Each row of a before or after table is a point. One or more steps were done to the points. Then noise was added and the rows were shuffled. The steps act on how far a point lies along the listed directions, d1 being the first. Name the steps. A step turns or swaps two directions, mirrors them in a line or flattens them onto one, adds a multiple of one to another, or multiplies one. Angles are multiples of 10 degrees, from the lower direction toward the higher: turns from -170 to 170, lines from 10 to 170 but not 90. Use the fewest steps. Two steps may share a direction if one is a turn and the other turns, adds or multiplies; they go together, in the order done. Otherwise the lowest direction goes first.
(in the rows, 128 means zero)

Directions:
(1): [137  90]
(2): [166 137]
Before (13 x 2):
[[118 129]
 [ 54 134]
 [133 107]
 [153  99]
 [119 106]
 [131 112]
 [ 62 111]
 [137  97]
 [151 110]
 [ 75 126]
 [141  99]
 [136 142]
 [ 97 135]]
After (13 x 2):
[[122 129]
 [ 77 183]
 [137  96]
 [127  95]
 [117 108]
 [125  91]
 [ 66 161]
 [138 133]
 [111  98]
 [115 117]
 [108 151]
 [103 122]
 [ 89 157]]
Steps: turn d1 and d2 by -40 degrees

Directions:
(1): [112 147 111 122  78  95]
(2): [155 127 174 133  91 146]
Before (13 x 6):
[[101 125  91 128 184 116]
 [110 124  95 132 183 137]
 [154 120 137 133 138 150]
 [102 121  88 118 161 125]
 [111 135 106 143 133 105]
 [114 125  78 125 173 104]
 [128 126 138 134 112 134]
 [102 118  98 126 129 107]
 [104 151 103 113  69  71]
 [121 145 137 113  94 121]
 [149 150 140 130  76  89]
 [ 92 157  83 115 123  80]
 [ 70 114  51 123 181 100]]
After (13 x 6):
[[140 121 151 154 143 141]
 [149 108 141 135 185 149]
 [165 139 159 137  82 106]
 [131 111 133 126 195 156]
 [172 124 199 127  89 151]
 [134 109 131 126 177 164]
 [164 120 190 133 144 170]
 [135 138 148 114  90 133]
 [141  99 153 132 136 154]
 [128 117 114 136 184 153]
 [121 135 131 131 111 120]
 [142  84 157 138 202 183]
 [127 133  96 121 124 112]]
Steps: swap d1 and d2

Directions:
(1): [123 184 111  99 128 104 136 116 124 152 181]
(2): [139 108 122 129  95 172 175 125 107 173 139]
(3): [113 133 140  90 131  96 186 123 112 111  87]
(4): [132 134 184 116 134 126 124 116 178 175 113]
(5): [153  82 151 102 142 110 111  85  96 126 155]
(6): [180 153 100  97 123 156 113  99 136 119  92]
Before (9 x 11):
[[ 98 142 124 165 148 127 110 180 156  92 120]
 [125 108 129 129 142 135  80 121 136 103 100]
 [117 159 105 104 143 104 131 134 108 139 163]
 [109 168 116 141 129 104 144 149  99 156 198]
 [137  91 125 160 127 134 116 114 119  92 120]
 [114 120 154 120 131 107 168 115 150 117  60]
 [ 98 116 144 131 154  77 142 140 117 100 108]
 [109 127 188 120 141 136 150 125 163 161  73]
 [113 141 103 168 120 129 123 157 146 132 100]]
After (9 x 11):
[[104 122 143 122 127 100 178 134  99 152 151]
 [105 138  90 135 115 122 174 127 109  95  97]
 [ 91 197  85 171 108 129 143 174 162 151 113]
 [137 158 114 108 125 104 137  86 107 137 198]
 [127  95 173 131 145 136 127 132 153 159  96]
 [121 117 196 168 148 115 114 160 174 152  96]
 [ 97 111  91 159 131 150 144 162  93  64  77]
 [122 129  96 110 117 147 141 111  86 146 176]
 [ 81 186 102 168 109 149 174 196 150 156 153]]
Steps: turn d1 and d4 by 130 degrees; multiply d1 by 1.6; mirror d2 and d6 in the line at 80 degrees; multiply d3 by 0.7; multiply d5 by 2
